Every row gives one point. To make a cloud, some directions were put in groups of two or more. Within a group, all points are equally far from the middle, so they leave a hole (a ring in 2 directions, a hollow ball in 3). The other directions are filled evenly. Then the cloud was stretched, turned, moved and blurred a little. How many holes are there, and how many directions does each take, smallest first?

Cloud (19 x 3):
[[-2.4  0.6 -6.1]
 [-2.9 -3.0  1.3]
 [ 5.2 -4.4  1.9]
 [ 1.2  3.2 -1.1]
 [ 2.1 -2.2 -3.0]
 [-1.1 -2.1  3.1]
 [-1.1  3.1  0.9]
 [-4.1  1.3  1.4]
 [-4.1  3.4 -1.3]
 [ 1.5  1.5 -3.4]
 [ 2.7 -4.2  2.6]
 [ 2.6 -4.1  2.7]
 [-1.9  2.8  1.2]
 [ 1.4 -4.0  2.4]
 [-4.5 -3.9 -1.5]
 [ 0.4 -4.2  0.7]
 [-3.0  3.1 -4.3]
 [ 0.3 -4.0 -1.6]
 [ 2.6  1.8 -2.5]]
Holes: 1 (2)

Cloud (55 x 6):
[[-0.9 -0.7  0.0  0.9  2.3 -5.3]
 [ 2.3 -7.0 -1.5  0.4 -0.5  1.8]
 [-0.2  5.0 -0.6  3.5  1.5  1.1]
 [ 5.2 -1.2 -2.1 -1.0  3.5 -0.4]
 [-0.4 -1.9 -6.1  0.4 -1.6  0.7]
 [ 0.3  1.7 -1.9  0.8 -5.2 -0.5]
 [ 2.9  1.0 -1.8  0.8  1.3 -2.7]
 [-3.7  2.9 -0.1  5.2 -2.4 -0.9]
 [ 5.4 -0.4 -3.3 -1.9  1.7  0.5]
 [-0.2 -3.1  4.1 -1.0  1.8 -4.7]
 [-0.3 -2.2 -0.6 -4.0 -5.6  1.3]
 [ 0.3 -3.1 -3.0 -2.7 -2.1 -0.8]
 [ 2.1  0.4 -2.0  5.8 -1.8 -0.5]
 [-3.0 -1.8 -1.8  0.3 -2.9 -2.3]
 [-1.6  2.1 -4.5  0.6 -1.4 -1.4]
 [-2.1 -0.2 -1.9  3.4 -5.2  1.7]
 [ 2.9 -2.1  0.6 -2.4  2.3 -1.7]
 [ 4.0 -0.8 -4.1  0.3  1.1 -6.3]
 [-2.5  4.1 -2.4  0.7 -5.8 -4.9]
 [-2.2 -4.8  0.0  6.3  0.8 -0.9]
 [ 1.6 -3.6 -1.2  5.4  0.7 -1.1]
 [-2.9 -1.9 -0.6 -4.6 -0.1 -4.0]
 [-2.8 -1.4  5.2  2.4  1.9 -3.7]
 [ 1.2 -4.6 -0.7 -2.9  4.2 -2.8]
 [-1.1 -2.9  2.8  6.0  0.8 -4.1]
 [ 0.0 -2.1 -0.5  1.1 -3.0  0.9]
 [-3.9  0.7  1.2  0.6  2.5 -3.2]
 [-0.7  0.0 -5.1  1.5  0.6  1.1]
 [-2.6 -1.9  2.5  4.5 -2.1  2.8]
 [-2.1 -0.3  2.5 -2.7 -0.5 -2.2]
 [ 0.4 -1.5  0.0  3.5 -4.1  0.9]
 [-3.4 -1.9  1.9 -2.3 -1.7 -1.4]
 [-0.8 -2.4 -5.5  4.0  6.3 -2.2]
 [-0.6  0.3 -1.5 -2.3 -2.7 -2.7]
 [ 3.3  0.7  2.4 -0.1 -2.5 -4.2]
 [-6.7  0.6  1.9 -0.1 -0.8 -3.5]
 [-5.0  2.6 -1.5  2.3 -5.4 -3.4]
 [ 4.2 -3.3 -2.4 -2.3  3.5 -0.3]
 [ 4.3  1.3 -1.4  1.6 -0.9 -5.4]
 [ 1.3 -0.4 -3.5  6.0  0.7 -4.1]
 [-1.4  4.1  1.1  2.1 -5.0  1.0]
 [-3.9 -0.5  1.5  5.5  0.8 -2.4]
 [-2.9  3.1 -3.1 -1.9 -0.6 -1.8]
 [ 0.1 -3.1  1.6  5.0 -3.5  3.7]
 [-2.1  2.6  1.4  2.3 -2.9  0.9]
 [ 0.0  0.1 -4.0 -0.3  0.2 -6.2]
 [-1.2 -0.6 -8.7  1.6  0.0 -2.9]
 [-4.4  0.5 -1.1  1.6 -5.1 -1.1]
 [ 2.7 -6.2  0.5 -2.5  1.9  0.3]
 [-3.6 -4.2 -2.7 -3.0 -3.7 -1.0]
 [-4.5 -1.5 -3.2  3.5  1.0  1.0]
 [-7.0  1.6  0.0  0.6 -2.5 -3.0]
 [ 0.5 -1.4  0.1 -2.1 -4.8 -0.3]
 [-4.1  0.6  0.7 -2.0 -0.7 -0.2]
 [-0.1 -1.5 -5.2  3.8  1.4 -4.5]]
Holes: 0

Cloud (72 x 8):
[[-0.2 -2.0  1.5  2.2 -3.6  1.0 -1.0  3.2]
 [ 1.4  0.5  3.3  0.4  2.5 -3.6 -2.6  2.4]
 [ 0.9  2.6  0.7 -1.1  1.4 -8.8  6.5  0.5]
 [ 1.2 -1.1  0.5 -3.1  2.6 -3.3  1.5 -2.8]
 [-0.3 -1.4  0.6 -3.4  0.9 -4.9  4.3  0.3]
 [-0.3 -1.1 -1.5  0.5 -2.8 -3.6  6.3 -2.5]
 [-4.1 -1.9 -1.2 -1.2  1.0  3.1 -0.7 -3.1]
 [-3.2  0.0  0.6 -1.0 -3.7  0.4 -0.3  1.9]
 [ 5.3  3.2  4.1 -1.6 -0.4 -3.2 -2.3  1.2]
 [ 1.7  1.4  1.9  0.2 -2.1 -7.8  4.5 -0.3]
 [-0.4 -0.1  1.5  1.7 -1.8  2.1  5.1 -1.6]
 [ 4.6 -0.4  3.0 -1.1 -0.9 -4.6 -2.0 -0.8]
 [ 4.9  1.7 -0.4 -1.9 -0.3  2.4  5.8 -1.3]
 [-3.5  0.2 -1.7  0.1  1.5 -6.3  0.2  0.4]
 [ 1.5  0.1 -5.2  0.9  1.3 -1.6  1.9 -4.8]
 [ 6.2  0.7  1.8  2.7  3.7 -0.9  7.1 -3.0]
 [ 0.6  3.1  5.1 -1.9  2.0  1.6  0.9 -2.7]
 [-3.3 -1.0  3.4  3.5  3.4  0.4 -0.9 -2.4]
 [-1.9  1.6  0.6 -5.2 -1.0 -2.7  2.9  0.2]
 [-1.1  2.0 -0.9 -1.7 -3.8 -2.9  5.0  2.7]
 [ 3.8 -1.7 -4.0  0.0  5.3 -2.9  5.5 -3.3]
 [ 0.4  0.7  1.8  0.3  4.1 -3.7  5.8 -6.3]
 [ 3.6  0.7  1.2  1.5  4.1 -6.1  7.3 -1.6]
 [-5.2 -0.4  1.2 -2.7 -3.2 -4.5  2.7  1.8]
 [ 3.3  4.7 -0.2  1.5  2.8 -0.3 -2.4 -1.4]
 [-5.1 -1.6 -0.9 -2.1  0.2  1.0 -1.5 -1.7]
 [-1.1  0.7  1.3  0.2  2.1  2.1 -2.3  0.8]
 [ 3.8 -3.8 -0.6  5.7  0.4 -2.9  1.4 -3.0]
 [ 0.6  0.5 -1.2  1.7 -1.3  1.7  2.0  0.7]
 [ 6.3  0.5  1.6  2.1 -1.2 -2.0 -2.6  2.1]
 [ 3.0 -0.9  4.4  0.6  0.8 -1.7  2.0  3.2]
 [ 0.7  2.4  2.2 -4.8 -3.1 -0.9  1.7  3.7]
 [ 1.5  0.6  0.6 -0.6  4.5 -2.5 -3.7 -3.5]
 [-0.3 -2.9 -3.2  1.5  0.2  1.0  3.6  0.8]
 [ 0.3  2.9  1.5  1.1 -1.2 -4.6 -5.0 -0.8]
 [-0.2  0.0 -0.5 -4.1  2.1  0.0  4.0 -5.0]
 [-4.4  0.5 -1.1 -1.0 -0.7 -4.8  2.0 -1.1]
 [-0.4  4.5  3.5  1.0 -1.0 -2.8 -2.7 -3.0]
 [ 2.7  0.3 -1.0  2.3  4.8 -2.1 -0.5 -4.8]
 [ 0.0  3.4  2.6  3.1 -1.9 -5.6  0.7  0.4]
 [-1.2  2.8  4.1  0.3 -3.0  0.9 -2.8 -0.2]
 [ 4.9 -2.6 -2.2  5.6  2.6 -3.8  4.2 -2.9]
 [-0.4 -4.3  0.4 -1.8  2.5 -3.7  2.7 -0.5]
 [ 4.9  0.3 -1.6  5.2 -0.6 -4.4  1.2 -1.9]
 [-1.3  1.8  0.4  1.9  1.3 -3.8  2.1 -6.3]
 [ 1.5  1.5  1.6  0.5 -3.6  2.8  2.5 -1.9]
 [-0.2 -0.6 -3.1  1.1 -2.2 -3.2  3.2 -2.8]
 [-3.1 -1.5 -0.2  0.3 -3.5 -1.5  5.0  2.0]
 [-4.2  1.3  3.1  2.2  3.2 -1.9 -0.1 -6.6]
 [-1.4  0.9  2.5 -1.9 -5.8  0.2  0.1  2.3]
 [ 0.2  1.1 -3.3 -4.2  3.8 -1.2  0.6  2.5]
 [ 4.0 -0.7 -0.8  4.3  6.9 -2.6  5.2 -2.9]
 [ 1.0  1.2 -1.0 -2.9  4.4 -4.4  5.7 -3.2]
 [ 1.6 -1.1  0.5  0.5 -0.3 -4.2 -4.6 -0.9]
 [-1.8  1.0 -2.8 -1.3  0.0 -3.7 -1.3 -1.2]
 [ 1.6 -1.1 -0.7 -4.5 -1.8  1.3 -5.0  2.8]
 [ 1.8 -0.8  7.0  1.2 -4.0 -4.0  1.5  2.5]
 [ 3.0 -3.8 -3.4  3.4 -0.3 -2.2  1.5 -4.0]
 [ 0.5  2.3  1.5 -2.5  4.4 -6.2  3.3 -1.7]
 [ 1.6 -0.5 -3.1  1.2 -0.7 -3.1 -1.1 -3.5]
 [ 2.0  0.1 -4.8 -0.5 -0.3 -1.5  2.2  3.0]
 [ 2.5 -1.3  0.0 -3.4 -3.2 -2.6  3.3  0.4]
 [ 2.9 -0.2 -0.6  5.5  2.5 -3.2  2.5 -1.8]
 [-0.5 -0.4 -1.2  2.9  3.8 -3.2  0.6 -4.9]
 [ 5.1 -2.7 -1.4  2.8  3.6 -5.4  8.6 -2.2]
 [ 2.9 -0.5  0.8  0.8  4.2 -5.2  2.5 -0.7]
 [-0.6  0.8 -0.6  0.1  3.0 -3.5 -3.5 -3.3]
 [ 3.1 -0.5 -3.1 -2.8  2.8 -2.4  7.2  0.3]
 [-2.3 -1.1  1.2 -4.7  0.6  0.2  2.4 -3.7]
 [-1.0 -0.1  1.9  0.9  4.4 -1.8 -4.3 -3.8]
 [-0.5 -2.2 -0.6  6.1  0.9 -4.3  5.1 -4.5]
 [-1.8 -3.0 -0.1 -2.6  5.2 -2.4  0.2 -2.3]]
Holes: 2 (2, 2)

Cloud (94 x 9):
[[ 6.6 -2.0  2.5  0.5 -1.5  1.0 -0.2  1.2  3.6]
 [ 5.0 -1.1 -4.8 -0.8  0.7 -1.0  4.6  1.0 -0.5]
 [-0.7 -2.9 -1.7  4.1  0.7  4.5 -2.0 -1.9 -1.3]
 [ 3.3 -3.4  2.1 -2.0  0.1 -0.9  2.3  2.3  2.2]
 [ 0.8  0.7 -2.3  4.2  1.2 -0.8  7.5  0.8 -0.3]
 [-0.3 -2.6 -0.9 -2.6 -3.1  4.1  2.3 -2.3  2.9]
 [-2.3  1.7  0.3  2.3  2.1 -3.2  4.6 -0.2 -2.2]
 [-5.7 -0.7 -1.0  1.6  2.3  0.4 -5.5 -3.4 -2.0]
 [ 2.0 -5.0  0.0  2.9 -2.4 -3.4 -4.6  1.1 -0.3]
 [-6.3 -3.1  3.1 -0.3 -2.1 -0.3 -1.0 -7.1 -2.4]
 [ 2.4 -1.5 -4.7 -0.5 -3.3 -0.5  0.7  2.7  5.7]
 [ 2.2 -2.8  0.8  0.9  2.5  2.0  1.9  1.9  1.4]
 [ 2.2  1.4 -2.1  1.3  1.5  3.2  3.1  0.3 -0.6]
 [ 3.0 -6.7  2.4 -2.4  1.4  3.7  0.0  1.7 -0.5]
 [ 4.9 -2.7 -0.3  0.8 -1.6 -0.4  4.5  5.0 -1.8]
 [ 0.4 -2.5  1.8 -2.0 -6.1  4.4  2.7  0.5  2.4]
 [ 0.9 -6.5  3.7  1.7 -0.3  3.2 -1.2 -2.3 -3.2]
 [ 1.5 -5.4 -0.8  3.0  2.0 -6.7 -5.0 -3.1  1.8]
 [ 0.2  0.2  2.0 -1.8 -1.7 -1.3 -3.0  5.2  0.2]
 [ 2.0  0.0 -0.2 -6.0  0.7 -3.7 -1.1 -1.8 -2.6]
 [-1.8 -4.9  2.6  3.3 -5.2  3.0 -0.5  1.0 -1.5]
 [-0.4 -2.7 -1.1  7.0 -2.8 -1.9 -0.7 -0.7  0.0]
 [ 0.7 -4.6  0.2 -1.3 -2.3  0.6  1.7 -5.1 -3.6]
 [-0.5 -2.3  0.5  5.1 -1.1 -2.9 -1.8  0.4  2.1]
 [-1.0 -5.0  1.5  5.8 -0.6 -2.2 -0.5  1.4  0.4]
 [ 0.6 -4.0  1.2 -3.0 -3.7  4.2 -5.5 -2.7  0.0]
 [-7.0  0.4 -0.4  3.4  3.2 -0.1  0.4  2.7 -2.9]
 [ 3.2 -5.6  1.0  2.1  0.9 -4.7 -2.9  0.0 -1.8]
 [-1.3 -4.7  0.7  2.7 -3.0  4.0  4.6 -5.5 -5.8]
 [ 1.7 -4.9  4.7 -2.0 -1.3 -2.6  1.6  2.7 -0.6]
 [-1.8 -3.4  5.3  2.2 -5.9 -0.9 -1.4 -1.2 -4.2]
 [-3.9 -1.9 -1.4  0.9 -0.9  3.4  2.0  1.6  4.9]
 [-0.7  1.2 -4.2  2.0 -3.3  2.5  3.0 -2.7  2.7]
 [-1.4 -3.6  2.9 -1.2 -1.8  3.8  6.1 -0.6  7.1]
 [-3.9 -4.7  1.1  5.3  0.0 -2.0  1.4 -1.0 -0.7]
 [ 2.1 -1.7 -1.4 -1.0 -3.3 -1.5 -5.2  0.7 -2.4]
 [-0.4 -0.1  2.2 -1.2 -1.1 -3.1 -5.4 -4.4  2.0]
 [-3.2 -3.0 -2.5  3.6 -1.1 -4.0 -5.3 -1.2  0.5]
 [ 3.1 -3.9 -0.5  0.5  2.0  3.6 -0.2 -1.4 -9.9]
 [ 3.7 -0.2  4.9  1.8  4.3 -2.8 -2.3 -3.7 -4.4]
 [-0.6  0.7  0.9  4.3  1.9 -6.0 -1.8 -2.8 -2.2]
 [-0.8 -3.3  2.2 -0.7  5.2 -0.1 -3.5 -5.1 -4.1]
 [ 2.9 -3.6  1.3  2.4 -0.7  0.1 -5.1 -1.9  4.5]
 [-2.6 -5.4 -1.5 -0.6 -6.2  3.8  1.7 -4.0  3.4]
 [ 0.8 -1.3 -1.4  2.4  0.4 -1.1  1.3 -1.4  1.5]
 [-1.1  0.4  0.7  3.5 -3.4 -0.4  0.8  2.9  4.7]
 [-2.0 -1.1 -3.0 -0.3  0.4 -3.6 -4.3 -1.7 -1.4]
 [ 0.7 -1.1 -1.7  0.9 -1.1 -2.1 -4.8 -4.3  1.6]
 [ 0.8 -0.4 -4.0 -3.0 -3.1 -4.7 -0.9  0.9  1.8]
 [-2.8 -0.1 -2.2  0.1 -3.5 -5.5 -5.6 -3.4 -1.3]
 [-4.3 -2.4  1.7 -3.9  3.6 -2.7 -0.4 -0.2  0.5]
 [-1.4  2.3 -2.0  0.7  1.6  3.5  3.4 -1.0  1.0]
 [-0.4 -5.0  0.0 -2.4  0.1 -2.1 -5.3 -0.5 -0.1]
 [ 4.0 -1.2  1.2 -2.1  2.2 -4.9 -3.2 -4.5  0.8]
 [-1.8  0.7 -5.3  1.7 -2.0 -1.0  1.4 -2.2  0.2]
 [ 1.4  0.1  2.8 -0.2 -4.6  0.2  0.3 -1.8 -2.5]
 [-1.6 -2.6 -0.4  5.1  4.8  0.9  1.9 -4.8 -0.3]
 [-3.4 -3.5  4.1  1.4  0.1 -1.2 -0.3  0.6  5.9]
 [-2.7  0.1 -2.8  2.3  1.4 -2.5 -2.1  0.2  6.5]
 [ 1.8 -6.6  1.1  6.0  1.9 -0.9  0.7  0.4 -4.4]
 [ 6.0 -1.5  3.0  4.1 -2.0 -1.5 -0.6  0.7 -2.3]
 [ 0.2 -2.1  0.6  5.2 -1.1  0.9  0.4  0.5  0.4]
 [-3.4 -0.4 -1.8  2.1 -4.1  2.8 -0.6  0.4  2.6]
 [-6.8 -0.4  1.8  1.6  1.4 -1.0  0.1  2.8  0.0]
 [ 2.2 -4.5  2.6  4.5  1.3 -3.9 -3.1  0.7  1.2]
 [-0.3 -3.1 -3.0  1.8  4.0  0.1 -3.2 -2.7 -5.6]
 [-0.1 -6.2 -2.1  0.2 -1.2 -1.0 -4.4  0.3 -0.8]
 [ 2.8 -3.5  4.5  0.7 -1.5 -1.4  0.1 -4.1 -1.0]
 [ 2.1 -1.8  0.2 -1.9  2.4  3.3  3.8  0.4  0.4]
 [-2.7 -1.8  3.1  4.3  2.9  1.1  0.1  0.1 -4.6]
 [-2.0 -5.2  3.4  1.3 -2.8 -1.7 -2.2 -3.2 -1.1]
 [-0.1  0.0 -0.5 -5.8  0.3  1.7  2.5 -2.5 -0.4]
 [-0.4 -1.6 -1.4  4.7  1.4  1.6  3.8 -3.9 -0.4]
 [ 7.4 -4.4  3.8 -1.9 -1.4 -1.8 -0.6 -0.5  1.9]
 [-1.6 -3.0 -4.8 -1.9  0.7  3.5  3.2  0.1 -5.3]
 [ 1.6  2.1 -0.2  4.4  2.2  4.0  6.3  3.5 -0.8]
 [ 0.8  0.1  0.8  3.0 -0.3  3.3 -2.5  0.7  2.2]
 [-1.5 -2.8 -4.4 -0.7 -3.3 -0.7 -1.5 -1.7 -2.4]
 [ 2.9 -2.0 -4.4 -1.8 -2.3  1.5 -3.6  1.1  6.2]
 [ 1.0 -2.3  1.6  1.8  1.2 -0.5 -1.9 -3.7  1.8]
 [ 2.0 -2.6 -5.5 -4.1 -2.5  0.0  2.2  1.3  1.0]
 [-1.6 -6.1  0.0 -4.1 -3.6  6.4 -0.5 -6.2 -1.2]
 [-0.4  0.4  1.0  0.1  2.9 -3.6 -4.6  1.1 -4.1]
 [ 4.6 -1.6 -2.0 -3.7 -2.9  0.3 -0.9  1.5  2.8]
 [ 1.4 -2.4 -1.1  1.3  0.6 -3.5 -0.3 -1.4  0.9]
 [-2.9 -3.4  0.4 -1.1 -0.6 -0.7  0.7  1.7  2.7]
 [ 1.3  0.4 -0.1  2.1 -1.6  3.6  1.7 -1.5 -6.0]
 [ 1.4 -2.3  0.1  4.4  5.9 -1.1 -2.5 -0.7 -5.9]
 [ 4.2 -0.7  5.2  0.2 -1.6  1.8 -5.5 -0.1  2.4]
 [ 4.6 -1.6  1.6  0.4 -3.1  0.6  6.8  0.4  0.2]
 [-1.8  1.5 -1.9  1.7 -0.8 -4.4 -4.9  1.3 -1.2]
 [ 1.1 -3.3  2.2 -1.1 -2.9  0.4  3.2 -1.1 -3.2]
 [-2.5 -5.6 -0.6 -2.8 -1.0  0.1 -4.6  2.1  4.4]
 [-4.8 -0.5 -3.1  1.9 -0.6  1.7  1.4 -0.7  1.6]]
Holes: 0
